Rows are points. Each table stands for the endless flat space through its points: a line for two points, a plane for three, and so on. The two share one point or none. Which?

First (2 x 3)
[[-14 -17 -26]
 [-18 -16 -24]]
Second (2 x 3)
[[-14 -26 -20]
 [-18 -22 -20]]
They share: [-26 -14 -20]

First (2 x 6)
[[ -9 -28  10  33  -8  16]
 [-27 -19   4  18   7  13]]
Second (2 x 6)
[[-25 -12  24  10   7  19]
 [-25 -18  12  16   7  13]]
They share: no point

First (4 x 9)
[[ 46  36  -8  -2  17 -31  -5  27 -31]
 [ 13  12  38  33  10  10   9 -11   9]
 [ 39  25 -17  -6  33 -33   7  10 -33]
 [ 43  35  -1   0   5 -31  -5  18 -21]]
Second (2 x 9)
[[ 27  20   9  12  24 -11   9 -13  -7]
 [ 19   8   5  10  26 -17  17  -7 -15]]
They share: [ 23  14   7  11  25 -14  13 -10 -11]

First (5 x 12)
[[  6 -20   9   2   0  15  -7 -22 -19  20 -13   6]
 [ 19 -18  21   5 -28  -4 -10 -15 -11  41  -3  -5]
 [  7 -22  15   6 -26 -23  -5 -13 -10  25   4  -5]
 [ 17  22  -3  19 -36  12  38 -33   3  53 -19 -19]
 [-22   8 -25  20  10   3  41 -27 -13  -1  -8   5]]
Second (3 x 12)
[[-11  -1  -4  10  -4 -10  12 -18  -5   6   2   3]
 [-23  13 -22  18  14 -10   0  -4 -19   2  10  21]
 [ -7  -7   4   4  -8  -8  16 -20   9  -2   6  -3]]
They share: no point

First (5 x 18)
[[ 20  15 -14  46  38  37  22 -35  32  40  20 -50  10 -19  -6  21 -10 -29]
 [ 32  16 -17  27  53  30 -12  -4  -7  15  22 -32  10  -5  -5   4  31  -6]
 [ 24  24  -4  47  40  29  18 -26  11   0  -3 -25 -19 -15   8  -3   0 -12]
 [ 27  25  -8  41  44  25  13 -23   7   5   0 -27 -13 -14   8  -1   7  -9]
 [  5  21 -27  30   3   8  22 -35  28  -6  12 -25 -24 -30   8  -8 -10 -19]]
Second (5 x 18)
[[ 13  19 -20  26  23  19  15 -48  18 -17  13  -1 -40   7 -13   2  47 -11]
 [ 39  33 -27  26  15  14 -40   9 -27   6  29 -42 -12 -39  12 -29  -2   6]
 [ 31  20 -16  18  16   8 -22  17 -13  16  18 -36   6 -37  23 -13   2   2]
 [ 10  26 -28  24  16  11   1 -45  11 -21  11   2 -44  -9 -16 -11  31  -3]
 [ 22  -3 -21  22  30  12  -6  -1   4  -6  28 -27  -7 -35  14 -17  -2 -14]]
They share: no point

First (6 x 24)
[[ -2  15   8  13  10 -29 -32  21   4  13  12 -22  16   3 -21  39 -13  27
   10  -8 -13  10   6   1]
 [-30  21  30  61  20  15 -30 -11  -2   1  16 -32  30  13 -19 -11  -7  15
  -14 -42 -19  36  28  11]
 [-40 -15  10  10   0 -27 -39   1 -13  -9  34 -28  57  -6  -3  43 -35  21
  -11 -34   6  39 -19   3]
 [ 20  38  23  63  -4   0 -39  11 -22  13  -1  -1  -8  26 -30  -8   3  24
   -1 -39 -14   1  59  27]
 [  8  12  19  -5 -24 -33 -12   4 -16  12  28 -22  36 -33 -18  49 -44  39
  -23 -19  18  39 -13  12]
 [ 25  25  31   7 -36 -39 -44  23 -21   0  -9   1  21  -5 -35  42 -21  54
    9 -38  17 -12   7  38]]
Second (2 x 24)
[[  6  17  18  20  -4 -21 -28   1  -2  14  24 -27  21  -6 -21  21 -18  30
   -4 -20  -9  20  19  14]
 [  0  25  16  30   2 -11 -16  13 -14  14  12 -15  15  -4 -21  27 -22  24
  -16 -20  -1  32  11   4]]
They share: [  3  21  17  25  -1 -16 -22   7  -8  14  18 -21  18  -5 -21  24 -20  27
 -10 -20  -5  26  15   9]

First (2 x 24)
[[ -6  -1   4 -13   9  22  -1 -26   1  28  -2  31 -22  32  -3  -1  -8   1
    2  35  25 -15  31  13]
 [ -9 -10 -17  -7  21  22 -16 -11  13  13  13  10 -22  11 -24   5 -26  16
   -4  23  19 -30  13  10]]
Second (3 x 24)
[[  2 -14 -37 -21  14  13  24 -22  14 -15  21  13 -45  14 -19  -1 -26  13
   -1  30  12 -39  25  -8]
 [-24 -30 -35 -11  15  21  12 -32  -3  -6   2  18 -31   7 -26  15 -26   3
  -14  25  18 -34  36  10]
 [-14 -16 -21  -7  19  23   0 -18   7   6   4  14 -29  15 -24   7 -26  11
   -6  23  18 -26  26  10]]
They share: no point

First (6 x 24)
[[  8  28  29   3  -3  14 -11   0  -9 -53   6   8   8 -20 -48  30  -6  23
   18 -28  18 -10  22 -13]
 [-32 -56  10 -30  11  30   0   6  24  13 -27   0 -22 -10  -3   4 -13   1
   25  -1  -7  16   3 -53]
 [ -5 -17  -7  -1   5  12   1  -4   3 -23 -10  11 -27 -21 -36  10   0   4
   -1  -1 -20  11  34 -31]
 [-14 -35  52 -34 -13  58 -26  -9  20 -11   1 -11  18   1   5  -2 -21  28
   26 -31  21  -9   7 -50]
 [ 14   6  14  10   7  -6   0   6  24 -35 -19  42 -12   0 -43  12  -9   7
  -33  -7   9  22  27   7]
 [-12 -24  22 -18   5  20  -4   2  12 -11 -17  10 -14   0 -13  20 -25  17
   15  -7   9  12  -7 -33]]
Second (5 x 24)
[[-20   9  21  -1  -9   4  -8  -2  -1 -46   9  11  23 -18 -15  24 -33  20
   41 -29   8 -27 -19 -20]
 [ -1  -4  25 -33   5  31   4  -1   7 -21 -28 -10 -12  -7 -32  11  -6  -3
  -14 -11   7  34  30 -33]
 [-25  -7  38 -12   4  31  -7  -9 -32 -51 -38 -13  -1  19  -3  50 -30  20
   30 -37   6 -19 -25 -16]
 [-19 -32  40  -4  21  36 -18  19   8  -8 -30   7 -16   4 -31  36   5  21
   38 -27  28  -6  13 -31]
 [ 20  -8  30 -28  -8  18  -1  -6  32 -26  -5  28   0 -34  -6  -9  -7  25
    9   5  -1  14  14   3]]
They share: [-10  -8  27 -13   4  21  -7   6  11 -23 -11   7   0 -13 -27  18 -10  13
  21 -19  14   2  11 -27]
